Rows are points. Each table stands for the endless flat space through its points: a line for two points, a plane for three, and so on. Write the one point that lies in both, or say that there is none.
In the rows, zero is written as 128.

First:
[[123 116 108  95]
 [123 106  98 130]]
Second:
[[145  88 120  99]
 [157 106 102  87]
 [119 142  66 101]]
They share: no point

First, 3 rows:
[[116 147 129 150]
 [122 128 141 151]
 [116 152 123 147]]
Second:
[[136 151 129 151]
 [106 146 119 151]]
They share: no point

First, 3 rows:
[[105 156 131 142  97 123]
 [128 163 117 152 116 146]
 [ 96 137 135 127 128 131]]
Second, 2 rows:
[[110 146 126 138 114 132]
 [116 143 121 139 116 135]]
They share: [104 149 131 137 112 129]

First:
[[133 123 162  94  93 155 116 160]
 [131 107 151 115 102 141 107 119]
 [106 148 154 135 119 169 148 151]
 [101 125 141 155 124 151 132 134]
 [125  73 132 122  97 115  87 131]]
Second, 3 rows:
[[104 120 172 133 127 144 133 142]
 [104 119 162 132 112 132 136 161]
 [114 119 167 127 127 157 121 126]]
They share: [120 117 150 122 106 148 118 143]

First (5 x 8):
[[103 118 106 141 138 106 130 121]
 [ 91  91 118 141 129 118 124 124]
 [113 135 106 147 141  88 140 114]
 [105 115 128 159 139 112 156 118]
 [112 131 117 158 146 103 158 131]]
Second, 4 rows:
[[ 76 112 116 138 126 101 142 124]
 [125 110 118 158 137 103 134 130]
 [ 51 118 122 130 115 103 138 122]
 [ 78 107 123 140 138 119 129 120]]
They share: [101 109 117 148 135 105 137 126]

First:
[[105 124 152 110 123 129 103 124 108]
 [ 97 132 148 103 134 123 106 134 108]
 [107 122 141 102 124 126  97 123  99]]
Second (3 x 9):
[[ 95 128 139  98 132 115  89 107 101]
 [ 96 124 152 103 131 122 100 126  94]
 [ 90 128 138  95 135 110  84 100  96]]
They share: [103 126 147 105 127 126 102 127 105]

First:
[[101  80 129 117 101  91 107  89 128 114 117]
 [101 105 101 148 137  95 102 105 162  98 155]
 [101 112  97 149 141  99 103 109 168  94 161]]
Second, 3 rows:
[[110  84 113 154 110  95 114 105 135  95 167]
 [ 98 101 106 133 117  95 111  97 148 100 146]
 [104 110 127 106 126 115 100 111 159 105 119]]
They share: [101 102 113 127 119 101 108 102 150 101 140]

First:
[[109 145 117 101 133  88 143 123 129 127 129]
 [ 95 147  98 130 146 100 134 112 164 141 109]
 [102 141 105 127 126  95 159  98 152 126 108]
 [120 134 118  89 175 109 117 146 153 116 128]
 [ 94 136 106 115 121  75 143 106 147 126 114]
 [103 137 114  86 142  88 150 130 124 121 145]]
Second, 2 rows:
[[104 128 110 118 145  91 152 106 141 114 116]
 [104 153 100 108 145 116 142 126 171 139 121]]
They share: [104 138 106 114 145 101 148 114 153 124 118]

First:
[[123 132 117 129 127 150 112 153  79 141 101 148]
 [ 88  84 173 136 136 132 101 146 112 146  57 134]
 [120 112 156 104 132 130 126 149 116 132  93 140]
 [121 132 118 112 131 136 118 149  90 143  98 157]
 [124 121 136 119 138 141 117 161  87 140  97 133]]
Second, 4 rows:
[[147 103 136 120 124 133 124 136 115 123  95 144]
 [114 131 174 123 107 154 128 147 120 133 119 125]
 [105 119 142 124 133 154 132 148 100 108  65 178]
 [108  96 154 112  89 164  87 133 119 108 107 145]]
They share: [123 116 154 121 115 148 123 142 115 123 101 142]

First:
[[126 123 139 120 126 127 185 134 144 131 112 112 145 127]
 [123 107 103 159 115 116 149 125 160 106 126 128 125 146]
 [123 129 135 125 129 130 171 143 170 168 138  96 144 131]
 [128  98  73 176  91 100 116 129 155  90 143 123 118 139]
 [116 126 125 135 115 116 145 123 121 110 112 113 142 153]
 [117 124 131 151 124 121 145 140 163 162 129 104 145 148]
 [118 128 117 117 111 128 125 107 131 118 146  93 123 122]]
Second (6 x 14):
[[152 138 104 138 125 126 156 144 164 107 130 113 131 128]
 [ 87 116 123 109 126  95 150 123 139 157 140  76 129  88]
 [101 133  84 159 120 134 134  98 142 137 161  94 148 148]
 [137 142  95 145 124 149 155 153 161 121 126  98 127 136]
 [120 142  70 162 113 122 172 122 124 121 180 111 141 146]
 [136 120 135 118 131 126 113 127 188 122  97  94 130 113]]
They share: no point

First (7 x 18):
[[165 149 110 174 117 106 152  80 118 143 140 130 114 147 120 143 102 151]
 [155  96 113 164 127  78 209 129 107 113 152 121  62 115  59 136 134 141]
 [162 123 147 183 145  91 165 102 115 126 122 144 124 139 133 169  96 183]
 [151 146 105 140 120 114 136 111 123 133 114 151 125 144 143 114  91 141]
 [137 141  86 128 106 108 145 112  92 119 118 130  93 156 106  93 103 129]
 [158 126 117 156 132  97 167 118 127 133 129 155 114 124 125 136  99 151]
 [164 105 120 166 128  65 213 128  93 118 146 147  88 112  81 145 113 157]]
Second (3 x 18):
[[167 134  83 140 110 113 147 128  97 144 114 157  97 135 118 130 102 155]
 [139 146 107 148 117  94 148  86 132 113 129 115  86 148 102 100 120 141]
 [155 146 107 164  97 114 168 110 112 133 141 139 106 136 102 124  96 133]]
They share: no point
